Rows are points. To make a cloud, some directions were put in groups of two or more. Within a group, all points are equally far from the middle, so they leave a hole (a ring in 2 directions, a hollow ball in 3). The other directions are filled evenly. Then the cloud was stretched, turned, moved and blurred a little. Count the holes, and give their numbers of directions, smallest first.

Cloud (13 x 2):
[[ 25.6  22.0]
 [-12.0 -16.1]
 [-18.4  32.9]
 [-21.0  31.6]
 [-27.2  -0.8]
 [ 27.0  -0.2]
 [ 17.4 -14.3]
 [ -3.2  39.1]
 [ 23.5  -6.8]
 [-28.8   3.6]
 [-27.6  21.2]
 [ -4.7  39.0]
 [-10.6 -17.8]]
Holes: 1 (2)

Cloud, 13 rows:
[[-19.6  -8.3]
 [ 19.1  26.2]
 [ 38.8  -6.0]
 [ 21.6  26.2]
 [ 38.8  -5.3]
 [-14.2   9.0]
 [ 40.7   1.2]
 [ -2.9 -28.5]
 [ -7.6  16.0]
 [-17.9 -17.3]
 [ 24.1 -22.8]
 [ -7.0  16.7]
 [ 37.4  16.7]]
Holes: 1 (2)

Cloud, 20 rows:
[[ 43.3 -11.6  -1.8]
 [-38.3   0.0 -12.6]
 [-13.0 -29.5  -2.5]
 [ 18.2  37.7  -5.4]
 [ -6.3 -26.9 -11.5]
 [-14.8  39.1   0.0]
 [  6.8 -21.4 -23.5]
 [  5.4 -16.2 -26.9]
 [ 12.9  36.1 -32.1]
 [ 30.5 -27.5  -9.3]
 [ 26.4  -9.4   7.5]
 [-11.1  39.4  -1.6]
 [ -8.3  38.2 -15.8]
 [ 31.2 -23.2  -3.1]
 [  2.9 -13.6 -26.8]
 [ 29.6 -14.0   4.4]
 [ 36.8  11.0   2.7]
 [-20.2 -16.7 -14.1]
 [ 43.8  25.9  -7.3]
 [ -4.7  -3.9  24.4]]
Holes: 1 (2)

Cloud, 28 rows:
[[-39.0  16.4  -9.5  18.7]
 [-20.8  24.4  35.9  -9.6]
 [ -7.2  -3.4  -1.0   6.9]
 [ 11.3  10.6  28.6 -11.2]
 [-12.4   4.3  -1.5  33.6]
 [-11.0 -14.0  14.2   8.4]
 [ -2.0 -10.9  34.5 -42.4]
 [-19.5   1.8  -7.1  27.9]
 [  7.3  16.9  27.1  58.0]
 [ 15.0 -21.5 -13.3 -19.8]
 [-24.6  12.1   2.3  37.4]
 [-23.3  10.2 -31.2  -1.6]
 [-12.2   6.8  36.6  12.5]
 [-17.3   1.4   9.3  46.4]
 [ -4.3 -11.8  35.6 -33.3]
 [ 13.8 -15.6  32.9   8.4]
 [ 19.3  21.5  25.1  -3.9]
 [ -2.2  21.1  15.6  18.9]
 [ 14.0  20.2   7.7  10.6]
 [ 34.7 -23.3  23.7  21.9]
 [-16.6   3.7  48.8 -15.2]
 [-14.9  -3.4 -15.6  15.6]
 [ 31.3 -18.4 -30.8  -1.6]
 [-21.8  15.7  48.0   2.5]
 [-17.3  11.3  43.5 -36.3]
 [ 11.6  20.2  22.4 -26.4]
 [  9.5 -20.2 -26.2 -40.0]
 [ 10.5   3.3  23.1  13.4]]
Holes: 0

Cloud:
[[  1.5 -19.1   4.2 -12.8]
 [ -1.0 -28.1  16.3  44.2]
 [  3.9  -4.1 -29.5  13.0]
 [  6.9  26.0 -13.9  13.4]
 [ 37.6  -1.9  -3.7  20.5]
 [ -7.3   8.1  36.2   2.8]
 [ -0.5  -2.4 -23.2   0.8]
 [ 36.5  -3.3  24.8   0.6]
 [  4.8 -10.1 -33.0  19.3]
 [ 19.3   5.9  24.6 -52.3]
 [  3.0 -12.5 -35.2  23.8]
 [  0.5  11.4  34.0 -34.8]
 [ -6.7  27.7  30.4  16.4]
 [ 16.4 -15.0  24.8 -22.8]
 [ 15.0  -1.7 -12.2  40.9]
 [ -7.6  -0.6 -29.7  18.2]
 [ -7.2 -19.0  14.1  52.6]
 [  0.4   1.5 -22.9  46.6]
 [ -4.0 -22.9  22.1  30.6]
 [ -3.7  34.2  27.0  15.3]
 [ 14.0 -30.7  21.3   5.0]
 [ 30.5 -26.7  10.8  31.1]
 [ 13.9  33.4 -13.6 -25.9]
 [ 34.7  -4.1 -28.4  -2.7]
 [ -7.3  11.9  12.7 -32.0]
 [ 20.6  -3.9 -29.7   6.1]
 [  8.7   9.5  16.0 -46.1]
 [  9.1 -24.0  19.3  32.0]
 [  1.1  -4.1  23.6  28.9]
 [  6.7  31.8 -12.9 -24.5]
 [ -2.3  31.1  33.3   9.1]]
Holes: 1 (2)

Cloud:
[[  8.1 -24.2 -10.8  16.7  19.5  41.9]
 [ -6.3  14.7  33.1 -23.9  13.4 -12.8]
 [  1.9 -23.2 -22.1  23.1  11.5  21.0]
 [-16.1 -34.7  -2.7 -32.0  -7.3  -6.0]
 [ -0.9  -0.1 -42.1 -25.4 -31.3   0.2]
 [ -3.0 -14.4 -10.2 -27.0  31.3 -16.1]
 [  8.0  -1.0  24.1  -9.4 -21.1  -5.9]
 [ 16.7   0.6  44.7 -13.6  22.9  13.1]
 [ 37.8   7.9   3.8  43.5  37.3  30.5]
 [-17.2 -12.0 -13.0  27.7  32.1  22.7]
 [-18.4  29.0 -13.6 -20.6  33.8  -8.2]
 [ 17.2  -7.0  37.7 -28.1  18.2   5.1]
 [ 12.1 -23.3  -6.8  16.7   2.3  42.9]
 [ -4.8 -15.9   1.3  18.6  59.4 -21.0]
 [-12.0   8.2  19.0 -36.7  27.5 -16.0]
 [ -0.4 -19.5 -16.9  15.9  19.7   5.8]
 [ 23.0 -37.3  -0.6 -16.0  20.9   6.5]
 [ 44.8  12.4 -22.7  -1.9  11.8   9.5]
 [ 37.9 -23.0   6.7 -17.5  13.9   7.2]
 [ 15.4 -13.2   2.0  16.5   6.4  32.6]
 [ 27.1  12.9 -26.7   2.9  29.5  17.2]
 [  5.1 -36.1   5.5 -16.6  -5.9  17.8]
 [ 53.4   3.8  15.2  -4.6   0.8   0.3]
 [-10.2 -19.8 -11.2 -21.3  -2.5  12.8]
 [  6.4  -8.4 -31.3   1.1 -17.0  14.0]
 [-11.5 -33.0 -10.1 -36.0   1.4 -10.3]
 [ 20.1 -11.1  -4.6 -18.7   0.1  26.7]
 [ 45.4  -9.2   4.2  -6.3   0.0  12.6]
 [-21.0 -10.7 -24.1  19.7 -43.4  15.0]
 [-19.6 -28.3   1.2  -6.4  47.6 -21.0]
 [-26.7  -9.8 -21.2  29.8  -4.8  34.9]
 [-10.4  10.8   7.4 -39.4  -8.8  22.1]
 [-11.0  -2.7 -32.1  -0.2  29.1  30.9]
 [ 41.9 -20.9  -1.6  32.5   2.1  19.6]
 [ 51.0  -2.5  -0.6   6.4   6.8   4.3]
 [ -7.1  -1.7 -58.7  16.8  -9.6  10.8]
 [  5.1  -7.1  31.2 -40.9  23.6  -4.4]
 [ -4.8   7.0  10.5   9.8  57.7  44.4]
 [ 26.1  26.4   3.1 -19.6  -8.5  19.1]
 [  7.1  -1.6   1.6  15.3  41.0  42.4]
 [ 35.5   6.0  10.3  15.6  29.5  25.8]
 [  2.4 -26.9  19.9  16.2 -23.8  30.9]
 [-10.7  11.4  -7.5 -59.1  -0.2  -2.9]
 [  7.8 -12.7  48.3   4.9  56.1  18.9]
 [-18.3   6.0 -19.4  18.9 -14.0  31.0]
 [  5.7  11.4 -16.5   4.3  32.8 -18.3]
 [ 31.6 -13.5 -16.6  12.6  16.0 -13.3]
 [-18.3 -24.3   2.9  -1.4  15.4   7.9]
 [-16.0 -12.5  -4.9  -6.5  54.2 -20.8]
 [ 31.1  13.5 -48.4   4.7  10.7  15.0]
 [ 36.8  31.8 -21.9   8.1  12.7  30.2]
 [-13.7 -24.1  -6.0  -8.0 -29.6  -6.9]
 [-17.2  -0.6 -33.4  30.1   3.0  26.9]
 [-13.2   3.8   0.6   0.6  -6.4   4.3]
 [-51.8 -15.0 -18.1   0.3  24.7  20.2]
 [ 13.5 -22.3  11.3 -26.7 -23.9   8.3]]
Holes: 0
